Every row gives one point. Each copy is the shape, with its points in the same order, turned, moved and blurred by noise. Is it also mirrored, or only turned?

Shape (7 x 3):
[[-15, 21, 6],
[-26, 13, 19],
[18, -17, -39],
[-46, -8, 0],
[2, -19, -47],
[21, 21, 17],
[-22, -12, 10]]
Copy 1:
[[-10, 36, 5],
[-20, 26, 18],
[11, -9, -44],
[-42, 8, 8],
[-9, -8, -48],
[27, 35, 8],
[-20, 3, 14]]
Copy 1 is: only turned
Copy 2, 7 rows:
[[-10, 7, 7],
[-18, -6, 18],
[22, -12, -52],
[-34, -28, -2],
[7, -15, -57],
[25, 13, 15],
[-11, -28, 4]]
Copy 2 is: only turned
Copy 3 (7 x 3):
[[-7, 13, 4],
[-22, -4, 14],
[28, -14, -55],
[-35, -14, -15],
[13, -8, -60],
[26, 3, 20],
[-16, -23, -2]]
Copy 3 is: only turned

Shape:
[[18, -38, -16, 21],
[-33, 12, -28, 10],
[11, -2, -4, 20],
[22, -18, 6, -47],
[5, -34, 23, -32],
[-33, 21, -19, 9],
[-34, 19, -30, -14]]
Copy 1 (7 x 4):
[[-35, -29, 21, -5],
[9, -7, -28, 12],
[-10, -4, 20, 4],
[3, -2, 30, -60],
[11, -31, 39, -47],
[19, 0, -21, 9],
[21, 5, -33, -13]]
Copy 1 is: mirrored
Copy 2:
[[34, -27, -17, 38],
[-14, 19, -27, 24],
[28, 3, 1, 28],
[38, -22, -11, -35],
[18, -40, 6, -20],
[-14, 27, -17, 19],
[-16, 25, -33, 0]]
Copy 2 is: only turned

Shape:
[[-5, 10, 6, -2, -14, -18, 25, -29],
[-3, -30, 24, 9, -13, -24, 3, -41],
[12, 6, 16, -23, -18, -8, -15, -6],
[28, -7, -16, -4, -16, -26, 0, -12],
[-14, -39, -6, -19, -11, -16, 9, -33],
[-5, -8, -2, 1, -28, 8, 12, 1],
[15, -17, 21, 2, -18, -5, 16, -1],
[-17, 34, -28, 1, 36, 6, -32, 32],
[12, 26, -32, -13, 46, 32, -25, -9],
[-4, 25, -22, -34, 53, 7, -9, 17],
[-5, 5, 0, -12, -30, -5, -6, -16]]
Copy 1 (11 x 8):
[[15, -1, -11, -7, -1, 32, 12, -24],
[27, -41, 6, 9, 10, 25, -2, -33],
[15, -4, -1, -24, -5, 3, -29, -6],
[45, -4, -30, 1, -9, 4, -5, -2],
[16, -42, -26, -20, 16, 15, 2, -28],
[-5, -17, -18, -3, -21, 6, 8, 0],
[21, -18, 5, -10, -17, 1, 12, -9],
[-18, 35, -15, 6, 34, -33, -23, 35],
[-4, 37, -23, -1, 33, -53, -21, -16],
[1, 34, -19, -30, 51, -35, -4, 12],
[1, -9, -16, -9, -9, 17, -19, -13]]
Copy 1 is: mirrored
Copy 2:
[[8, 12, 6, -7, -26, -11, 21, -14],
[7, -26, 17, -4, -26, -13, -11, -19],
[26, 18, 19, -21, -23, 7, -20, 16],
[42, 0, -15, 1, -22, -10, -6, 5],
[-4, -22, -14, -37, -21, -1, 5, -7],
[6, -1, 5, 10, -25, 20, 13, 10],
[22, -17, 18, 3, -11, 8, 3, 7],
[-11, 60, -21, 14, 21, -7, -21, 41],
[11, 57, -29, -4, 38, 20, -19, -1],
[1, 56, -17, -24, 45, -8, -7, 22],
[13, 13, 2, -6, -39, 16, -6, 7]]
Copy 2 is: only turned
Copy 3 (11 x 8):
[[-15, -5, 0, 0, 5, -12, 18, -33],
[-16, -44, 10, 19, 9, -23, 0, -34],
[14, -2, 23, 14, -13, -21, -7, -2],
[23, -16, -15, -5, -3, -20, -10, -24],
[-18, -36, -18, 25, 10, -32, 9, -3],
[-8, -19, -8, 7, -27, 7, 8, -4],
[10, -33, 12, -1, -10, -1, 12, -11],
[-12, 40, -7, -13, 9, 22, -47, 28],
[15, 39, -20, 28, 32, 30, -32, 14],
[3, 40, -7, -6, 38, 9, -19, 34],
[-4, -4, 3, 17, -23, -18, -1, -14]]
Copy 3 is: mirrored
